Each row of a before or after table is a point. One or more steps were done to the points. Then noise was added and the rows were shuffled. The steps act on how far a point lies along the listed directions, d1 being the first. Name the steps. A step turns or swaps two directions, mirrors them in a line or flattens them onto one, adds a multiple of one to another, or multiplies one. Angles are multiples of 10 degrees, from the lower direction toward the higher: turns from -170 to 170, lines from 10 to 170 but not 90. Use the fewest steps. Two steps may share a direction if one is a turn and the other turns, adds or multiplies; they go together, in the order done. Otherwise the lowest direction goes first.
In the rows, zero is written as 128.

Directions:
(1): [155 118  89]
(2): [ 91 105 108]
(3): [114 169 107]
Before (9 x 3):
[[148 125 119]
 [109 159 153]
 [142 151 132]
 [135 113 118]
 [113 103 116]
 [137 161 110]
 [155 134 114]
 [156 135 129]
 [146 163 100]]
After (9 x 3):
[[161 177  90]
 [170 126 148]
 [ 98 217 118]
 [147 179  90]
 [159 102 138]
 [138  87 139]
 [109  81 121]
 [172 114 133]
 [148 170 126]]
Steps: turn d1 and d3 by -30 degrees; multiply d3 by 2.5; multiply d2 by 1.6

Directions:
(1): [119 146 145 161  98 136 140  71]
(2): [ 86 100  97 160 162 133 110 114]
(3): [117  93  99  85 107 123 161 103]
(4): [114 158 132 128 171 127 185 130]
(5): [ 72 123 173 112 117 104 121 140]
(6): [104 161  86 143  90 120 135 159]
Before (10 x 8):
[[154 130  78 121 134 145 113 194]
 [121 160 125 138 174 137 136 115]
 [144 149 115 160 117 151 188  89]
 [158 155 129 115 168 127 180 138]
 [107  94  21 134 169 115 102 217]
 [ 48 144 169 137  89 110 143  94]
 [135 110 120 131 120 116 155  83]
 [155 126 123 126 156 145 131 112]
 [137 122 105 158 138 126 126 131]
 [122 171 145 147 119 145 124 112]]
After (10 x 8):
[[ 50 139 157 121 108 111 143 120]
 [149 143  90 139 121 148 118 160]
 [149 119  96 126 107 150 176 108]
 [134 134 125 119  95 143 107 123]
 [156 105 112  76 110 122 159 117]
 [ 86 110  23 174 164 122 107 168]
 [134 134 127 143 152 118 164 103]
 [123 102  97 105 128 138 115  96]
 [155 117 119 115 147 144 137 109]
 [130 108 102 160 137 132 124 130]]
Steps: multiply d1 by 0.4; multiply d2 by 1.3; swap d3 and d4

Directions:
(1): [ 72 137 128 126 161 145 129 109  87 104 174 129]
(2): [129 123 190 160 117 154 100 157 132  97 131  96]
(3): [140 119 169  79 147 155 169 139  95 145 102 126]
(4): [126 116 160 105 121 105 110 150 142 173 186 153]
(5): [135 188 124 151 175 140 133 147 144 168 131 104]
(6): [ 82 110 104 129 131 110 136 201 124 127 106 128]
Before (14 x 12):
[[ 70 152 152 122 151 123 111 164 113 158 161 123]
 [147 168 140 158 137 143 136 102 139 149 154 128]
 [161 167 138 132 156 152 138  84 146 157 159 131]
 [143 109 106  95 120 158 181 111 101 102  62 123]
 [143  78 199 130  56 128 105 191 157 109 123 140]
 [112 140 188 125 149 155 128 120  96 126 182 131]
 [101 145 124 159 127 132  88 143 146 141 196 142]
 [131 154 187 183 137 159  73  74 110  89 200 109]
 [136 105 181 120  93 127 117 167 137 130 192 123]
 [144 112 125  66 166 131 149 142 105 167 118 153]
 [121 133 171 131 154 155 111 119 102 149 141 118]
 [ 74 135 113 102 163 141 161 161 102 132 143 116]
 [157  92 126 132  66  84 112 138 193 143  84 150]
 [100 124 122  87 139 137 162 129 110 157 165 159]]
After (14 x 12):
[[121 114 146  82 127 126 140 126 123 165 184 156]
 [118 137 171 136 145 172 148 130  86  94 116 110]
 [132 139 102 159 118 155 126 138 134 106  95 118]
 [115 125 161 137 149 161 118 127  95 127 113 108]
 [149 132 210 172 122 167  94 136 112  91 132  93]
 [147 148 153 159 120 149 135 109 135 127 135 124]
 [132 121  95 164  89  94 106 117 185 122  95 137]
 [118 138 102 104 143 162 177  95 101 121 117 137]
 [ 86 146 114 121 143 138 144 141  97 119  82 109]
 [101 114 126 170  92 139 122 187 140  72  84 116]
 [134 125 101  92 174 148 145  99  93 126 117 140]
 [125 128 118 157 113 158 151 153 116  67  96  85]
 [ 93 129 107  85 156 137 173 145 101 139 133 125]
 [161 151 154 143 139 164 131  85 139 120 142 120]]
Steps: flatten d1 and d3 onto the line at 50 degrees; turn d2 and d6 by 30 degrees; multiply d4 by -1; multiply d5 by 0.4

Directions:
(1): [176 140 129 180 153 137 130 129  83  83 102 137  86 146 148 150 110 119
 149  97]
(2): [148 108 144  99 155 119  81 128 179 121 121 128 152 160 117 180  91 129
 173 129]
(3): [ 91 160 127 104 128 180 114 116 112 141  93  90 118 197 122 113 112 100
 114 126]
(4): [137  96 167  99 111 105 156 123  94 163 131 134 130 175 147 137 184 129
 162  94]
(5): [118 127 106  95 112 108 129  62 113  96 114 169 153 125 112  99  96 139
 126  75]
Before (10 x 20):
[[155  87 158  60 141  81 109 126 168 126 118 140 180 165 126 178 132 131
  182 124]
 [118 137 103 120 121 124 116  91 151  90 110 154 151 104 108 116 113 136
  104 118]
 [ 62 162  88 135 109 149 135  92  92 123 105 122 132 140 114  62 116 108
   74 119]
 [166  99 141 136 170 120  80 137 147 102 117 136 125 171 140 193 115 116
  182 125]
 [ 90 147  94 136 109 153 122  79  69 110 104 153 132 118 106  67 127 123
   81  84]
 [183 103 146 149 111  99 130 120  95 104 130 160 121 145 152 157 132 124
  152  89]
 [ 99 142  93 130 151 119 120 118 142  98 115 102 146 131 105 115  76 117
   84 140]
 [153 104 178 120 151 146  81 175 195 169 123  88 139 179 129 193 109 112
  180 177]
 [114 139 117 112 123 148 112  92 111 115 110 144 113 130 150 107  89 130
  112 105]
 [110 146  97 153 114 140 142 144 114 132 131 122 145 100 128  78 121 155
   91 143]]
After (10 x 20):
[[166 105 121 155 169  86  84 136 169  86 131 156 153 111 113 179  84 135
  166 132]
 [143 128 121 142 139 134 103 118 133 100 115 154 115 108 156 132  78 140
  128 121]
 [140 102 119 117 145  74 135 100 134  88 123 141 157 127 118 131  97 130
  124  96]
 [118 166 120 152 115 177 116 139 111 125 105  94 103 161 132 119 108  93
   87 151]
 [127 132 102 114 134 124 106  89 159  97 105 152 154 116 104 129 105 139
  115 123]
 [151 122 119 150 173 141  51 134 168  90 112 147 146 106  98 173  76 132
  143 131]
 [101 151 103 152 117 147 149 100  53 116 110 136  98 143 142  80 167 111
   92 104]
 [141 110 129 115 134 116 106 142 159 141 128 129 172 152 132 144  99 162
  165 124]
 [ 95 166  94 139 102 132 182 127  84 116 131 121 132  71 133  64 160 125
   60 154]
 [133 118 144 159  73 107 200 110  50 159 137 145 107 110 161  72 190 134
  110  98]]
Steps: mirror d1 and d3 in the line at 20 degrees; turn d4 and d5 by 110 degrees; turn d2 and d5 by 150 degrees

Directions:
(1): [ 96 103 171  38 132  86 125 110 105 164 151 121 105 134 102 106 180 105
 146 167 103  91 115 138  84 125  89 124 143 138 110 144  95 135 121  82
 144 105  85 124 149 124 122 138 151 111 143 100 113 137 134 123 163 183
  89 123 147 125 145 109 114 170 160  85]
(2): [149 135 115 170 132 153 165 114  97 107 153 144 140 109 147 168 140 101
  70 145 105  93  85  70 104 149 170 165 102  81 133 123 120  91 127 139
 123 165 119 163 105 126 109 114 129 118 151  95 102 139 107 105 136 120
  81 158 142 100 156 115 136 209 160 142]
(3): [184 140 180 139 162 133 131  84 147 155 124 120 154 127 164 135 159  95
 132 155 171 141 144 106  71 183 127 129 161 134 122 135  79 159 123 111
 147 130 142 137 127  55 130  87 125 126  84 136 167 155  99 113  95  93
 109 149 114 122 130 170 126  89 121 100]
Before (11 x 64):
[[ 82 112 108  68 100  97 116 143 116 136 141 120 108 132  94 113 120 132
  148 123 103 106 128 148 148  98  99 121 136 138 125 142 128 106 124 120
  123  99 113 121 149 166 127 158 141 125 144 128 105 115 146 147 171 165
  145 100 145 138 126 105 125 144 143 119]
 [ 71 118 130  64  92 115 101 150 122 145 128 114  85 146 100  87 145 148
  167 126 109 119 135 181 140  98  74 126 130 163 117 141 144 145 125 108
  136  91 109 101 163 144 135 159 135 112 141 129 122 105 153 126 158 184
  136 109 138 147 111 127 119 131 135  91]
 [153 122 171 116 159 124 135  97 124 159 135 130 138 135 159 128 165 100
  128 134 137 133 120 115  93 166 119 128 148 132 123 137  92 129 128 106
  137 121 115 138 125  83 116 106 140 107 118 127 129 162 104 107 126 120
  103 144 128 119 137 137 132 144 140  96]
 [166 145 107 194 127 164 149 121 135  93 127 133 150 123 157 143  87 131
  100 117 145 150 131  98 142 125 167 141 122 109 138 102 153 103 120 158
  127 155 156 139 111 122 125 108 115 128 135 137 125 138 112 123  99  87
  118 142 134 123 140 139 139 115 116 150]
 [ 94 105 148  67 121  85 121 116 118 144 135 118 107 130  95 105 147 112
  139 151 104  92 123 148 120 114  99 118 125 138 132 150 129 108 126 111
  137  99 109 128 139 149 135 138 149 126 149 109 109 132 145 122 160 172
  111 123 137 120 131 116 121 155 135 105]
 [148 123 206  76 144 102 109 102 114 163 144 111 111 131 124 100 178 106
  153 179 140 114 129 129  83 151 105 123 153 150 110 149  81 149 125  84
  157 108 112 113 145  83 131 115 141 127 114 114 143 152 110 132 121 147
   94 132 138 117 125 143 117 124 157  84]
 [153 126 165 104 157 106 160  87 100 145 157 141 122 118 134 154 177  73
   99 186 115  86  99  74  41 167 131 161 154 122 112 143  83 121 118 104
  136 154  98 151 128  88  94 113 151 109 142  85 124 143 102  97 145 137
   56 165 144 106 168 134 128 173 168 104]
 [105 113 140  89 131  98 121 131 120 141 127 119 117 120 119 123 150 112
  141 140 119 122 127 137 119 137 121 120 125 138 102 129 113 135 125 101
  139 117 113 125 154 129 136 136 134 118 132 118 115 129 112 126 142 155
  130 125 126 124 145 115 120 134 134 110]
 [145 128 152 118 156 130 106 116 143 148 119 111 136 143 148 116 129 124
  153 129 169 149 150 141 134 122 107 110 169 150 129 133 119 161 132 137
  134 120 139 122 146  98 142 114 110 130  94 152 157 127 128 128 106 121
  164 110 110 150 104 155 123  66 111 119]
 [132 118 148 111 140 116 159 105  86 125 152 133 121 111 140 144 169  86
   87 158 100  75  91  78  75 156 137 147 117  79 125 130  95 112 124 111
  140 145  94 159 124 139 103 120 153  95 149  80 102 133 109 100 150 158
   59 150 141 107 149 103 135 226 167 119]
 [131 123 141  97 119 117 122 134 116 138 154 128 128 127 123 117 144 136
  143 142 130 112 132 145 125 125 102 113 142 128 115 134 125 134 143 126
  125 109 114 115 134 136 130 137 140 128 136 123 112 125 135 127 155 143
  129 133 129 130 126 113 123 142 131 115]]
After (11 x 64):
[[109  98 185  38 135  74 123  85 117 168 143 114 112 133 103 104 182  88
  149 182 118  81 125 143  77 140  88 120 149 144 122 162  95 125 123  90
  152  93  98 134 146 112 132 116 159 121 135 102 122 149 127 112 158 173
   83 133 138 111 136 130 113 153 142  78]
 [139 122 159  84 128 115 128 121 113 148 159 129 134 127 130 116 159 120
  140 156 132 106 126 134  99 140 100 116 146 128 112 139 111 139 139 116
  131 112 108 120 135 120 125 129 146 123 133 114 116 134 125 120 153 146
  112 142 130 127 131 117 119 152 140 104]
 [ 48  92 128   8 110  55 109 154  96 151 146 131  65 138  58  94 144 140
  167 149  76  90 119 173 128  68  73 117 146 167 108 147 138 123 120  96
  125 100  75 100 161 182 111 185 165 115 181 101  96  99 166 143 189 207
  117 103 153 141 143  85 116 155 155 109]
 [ 60  92 158   8 115  59  99 142 116 158 126 110  78 145  80  73 151 140
  179 131 105 110 147 182 128  93  58  88 143 155 113 141 122 156 123  89
  145  79  88  95 165 181 132 171 165 102 142 119 119 105 159 143 168 209
  133  91 133 153 114  99 115 137 131  97]
 [141 130 110 169 144 161 146 120 100 109 145 136 137 119 160 161 122 110
   83 132 121 109  93  82 135 120 157 154 122  91 141 125 136 103 132 160
  118 162 125 159 121 134 119 114 111 120 140 113 111 131 117 107 129 127
  121 137 130 118 132 120 133 177 148 154]
 [133 123 189  78 130 126 132  88 110 169 149 112 117 131 147 118 202  88
  130 177 129  92 115 118  47 171  96 152 150 137 113 153  79 148 114  85
  156 112 102 137 153  64 118 106 139  99 119 100 137 139 106  90 146 159
   71 154 142 118 142 152 120 164 163  59]
 [137 118 173  66 140 100 125  86 126 171 148 113 133 130 133 121 170  89
  149 164 141 106 133 122  69 160  94 131 173 142 110 152  65 135 118  91
  150 102 115 132 147  86 123 114 143 116 101 119 138 150 113 122 145 138
  105 128 136 125 139 146 123 126 150  83]
 [145 147  78 201 115 162 129 149 154  84 110 128 147 132 141 126  50 165
  125  84 153 178 159 134 194  95 159 124 124 133 144  97 186 110 126 176
  116 140 173 117 117 149 140 125 107 142 134 162 133 122 129 143  93  82
  167 120 126 141 116 137 141  71  93 167]
 [ 81 106 125  88 124 108 128 144 100 137 144 139 107 136 116 114 137 131
  130 109  88 116 102 143 149 108 109 126 120 132 128 133 139  97 132 115
  121 117  92 129 130 162 112 151 144 105 164 113  85 129 139 126 168 169
  122 120 147 128 134  89 128 190 152 119]
 [105 111 152  76 138  94 123 125 110 151 134 121 114 119 114 123 167 100
  139 154 112 108 119 131 102 144 120 124 126 137  97 134 102 133 122  91
  148 120 105 130 157 122 135 132 138 114 134 108 112 134 106 122 148 163
  109 131 131 117 152 112 116 157 148  98]
 [ 98 103 165  48 117  91 121 130  70 139 169 122  81 123  90 108 179 113
  129 178  76  72  88 122 106 112 110 140 113 123 114 143 110 101 127  88
  146 120  74 121 143 150 119 149 156 116 175  77  82 136 129 132 167 196
   73 128 167 109 148  88 119 220 192 101]]
Steps: multiply d1 by 1.6; turn d2 and d3 by -150 degrees

Directions:
(1): [153 121 151 105  90 179 157 145 139 144 114 146  77 168 133 117  88 101
 146 138 124 122 100 174 116 103 106 148  96 151 110 136 148 128 130 106
 109 159 166 152 126  85  91 125 102 189  87 107 101 129 182 158 180 140
 132 120 134  90 128 190 148  98 128 113]
(2): [166 148 133 101 184 157 133 135 130 130 107 145  93 154 145 109 154 133
 102  98 148 131 157 131 132 185 161 127 127 140  84 137 191 113 115 166
 183 162 156 104 176 167 101 127 150 117 166 112 155 120 125 145 141  96
  77 153 151 119 123 128 105  87  77 108]
(3): [137 148 112 138  69 135 168 150 142  50 140 140 159 162 115 101 112 184
 162 196 134 122 178 125 105 129 113 103 118  62 108 142 142 112 152 152
 143 138 146 120 150 106 137 129 133  98 154 138 144 138 134 149  95 114
 147  81  99 133 127 132 167  87 128  86]
Before (10 x 64):
[[122 124 130 143  43 147 159 147 131 102 144 129 131 160 113 122  92 141
  158 185 122 119 121 147 108  85  91 129 115 106 125 136 114 121 147 110
   91 134 132 150 115  77 131 128 111 143 107 132 103 138 155 147 126 147
  160  87 107 119 130 155 159 117 151 102]
 [133 134 140 128 155 145 112 121 118 164 111 132 104 119 138 133 139  98
  109  80 127 126 105 135 143 135 146 138 129 158 124 125 133 136 107 116
  134 139 132 132 125 139 117 130 127 147 127 121 121 117 128 125 143 136
  108 157 149 127 127 138 114 135 119 139]
 [102 104 121 125 157 102 100 111 116 158 125 118 131 107 136 147 144 110
  115  88 124 133 107 115 136 126 131 133 139 159 152 106 104 140 129 110
  120 114 104 122 107 141 137 129 124 125 117 133 113 123 112 105 129 130
  129 146 129 125 121 122 112 158 133 156]
 [111 134 132 131 146 119 109 118 116 155 126 121 130 109 132 136 134 118
  121 114 118 134 108 121 130 123 127 134 133 161 135 120 116 138 113 119
  121 126 118 136 117 143 131 127 123 125 119 138 125 129 121 124 137 136
  126 145 131 128 129 116 112 138 134 147]
 [134 139 143 112 135 131 124 126 135 141 117 134 116 136 129 122 126 123
  137 122 130 130 112 143 128 132 130 133 123 143 116 133 135 137 142 129
  132 140 142 133 129 126 114 127 125 137 114 123 124 132 140 145 145 124
  118 127 127 124 122 140 125 128 112 132]
 [142 139 126 128 127 135 136 138 137 122 125 127 135 134 129 119 136 128
  127 137 129 124 140 126 130 138 128 123 117 113 120 130 139 132 139 137
  138 137 127 121 130 122 123 124 135 122 137 125 139 127 129 136 112 119
  130 123 120 126 127 129 137 118 128 116]
 [131 125 128 142  99 129 142 131 140 110 140 129 139 132 117 126 114 143
  141 159 133 129 126 127 110 121 115 113 133 116 128 139 116 128 141 123
  113 127 121 133 122 112 136 138 120 115 131 129 127 132 129 137 127 135
  140 102 111 123 133 126 142 135 140 121]
 [119 122 127 128 144 122 108 119 129 144 126 124 129 119 128 130 136 125
  114 106 131 129 125 121 139 129 139 128 141 138 134 121 124 131 116 131
  133 124 121 123 125 145 133 136 125 133 139 121 129 112 119 116 120 129
  124 144 134 136 120 115 120 129 126 143]
 [143 122 145 109 103 164 142 132 135 143 122 148  92 157 132 118  89 107
  140 135 129 126 113 172 125 115 111 143 109 148 110 138 133 123 133 114
  115 150 141 137 122  93 105 126 110 172  98 113 109 127 164 147 172 129
  131 129 140 108 126 171 139 103 134 122]
 [143 135 141 114 127 155 130 139 141 131 118 147  98 140 131 123 125 119
  121 122 137 115 121 144 123 129 128 134 120 146 119 132 140 124 120 135
  130 150 131 131 136 128 119 129 128 144 125 124 123 124 142 141 151 124
  118 134 139 108 135 149 130 109 117 130]]
After (10 x 64):
[[135 145 125 130 126 134 129 138 141  96 129 143 133 133 122 120 136 153
  126 145 142 116 149 122 120 140 131 115 131 112 121 133 137 118 128 154
  142 140 121 116 142 140 141 133 143 107 153 135 140 126 120 134 117 115
  124 120 125 128 135 121 136 108 117 121]
 [142 117 148 105 103 171 140 138 140 149 116 144  88 161 129 118  98 108
  135 123 131 121 106 165 126 104 117 142 108 150 113 130 143 131 122 114
  117 154 158 145 126 100  98 134 101 185 101 104 107 114 170 147 163 136
  129 131 137 102 121 173 144  95 125 124]
 [115 145 106 148 114 103 130 127 130  68 148 132 183 129 115 113 131 183
  142 171 138 131 183 110 126 149 130  98 145  72 120 136 116 111 147 160
  148 115 106  99 140 135 160 127 148  71 171 147 157 132  96 124  81 105
  138 105 113 164 127  93 138 114 134 113]
 [168 142 155 109  73 204 171 154 140 123 104 162  69 185 133 102  84 106
  151 140 129 116 109 184 112 108 110 141  85 137  92 142 163 123 125 108
  124 181 183 152 140  77  80 129 104 192 100 105 102 125 190 174 174 141
  127 115 134  90 126 209 161  75 118  94]
 [ 63 137  79 193 145  27  82 104 103  84 174  83 241  61 104 152 188 193
  107 147 129 134 175  40 142 143 146  89 193  67 171 113  63 124 136 154
  131  59  41  95 113 182 215 137 170   8 199 179 161 134  28  72  13 123
  148 114  98 206 131   8 105 195 152 145]
 [106 126 113 157 148  85 105 112 125 124 149 109 171  89 119 143 153 149
  115 128 133 134 134  87 129 140 138 106 163 120 150 127  94 132 132 135
  123 100  84 115 116 154 164 140 141  75 155 143 144 127  84 105  94 130
  130 124 115 151 135  75 113 172 140 146]
 [152 100 154  87  63 200 167 153 141 152 104 155  52 192 139 117  65  86
  162 136 120 119  77 199 107  82  82 157  79 171 111 126 145 133 143  81
   92 175 181 161 115  52  74 123  79 219  52 102  73 129 214 171 212 145
  145 113 130  60 121 237 165  87 133 113]
 [132 147 134 120 124 125 130 131 138 114 124 136 137 139 125 116 128 144
  144 140 132 131 132 136 122 138 131 120 126 120 112 136 136 133 150 139
  139 139 141 124 139 125 122 127 131 119 130 127 135 133 130 147 127 115
  125 117 118 133 120 131 133 120 112 122]
 [128 138 120 136 163 112 110 124 128 133 129 115 154 107 128 131 160 128
  111 115 126 129 142 103 141 148 143 119 133 120 133 122 124 135 132 142
  145 120 107 112 124 147 139 128 147  98 153 135 147 123 102 117  95 117
  124 138 125 145 127  96 118 142 130 133]
 [142 135 152 109  83 179 158 144 134 146 115 144  85 164 133 118  84 106
  154 147 116 126  95 172 109  95  99 147  93 162 111 135 143 131 123 105
  106 162 167 161 124  90  92 122  98 183  82 117 100 135 183 165 185 144
  136 119 128  87 129 186 146  89 135 116]]
Steps: turn d1 and d3 by 110 degrees; multiply d1 by 3
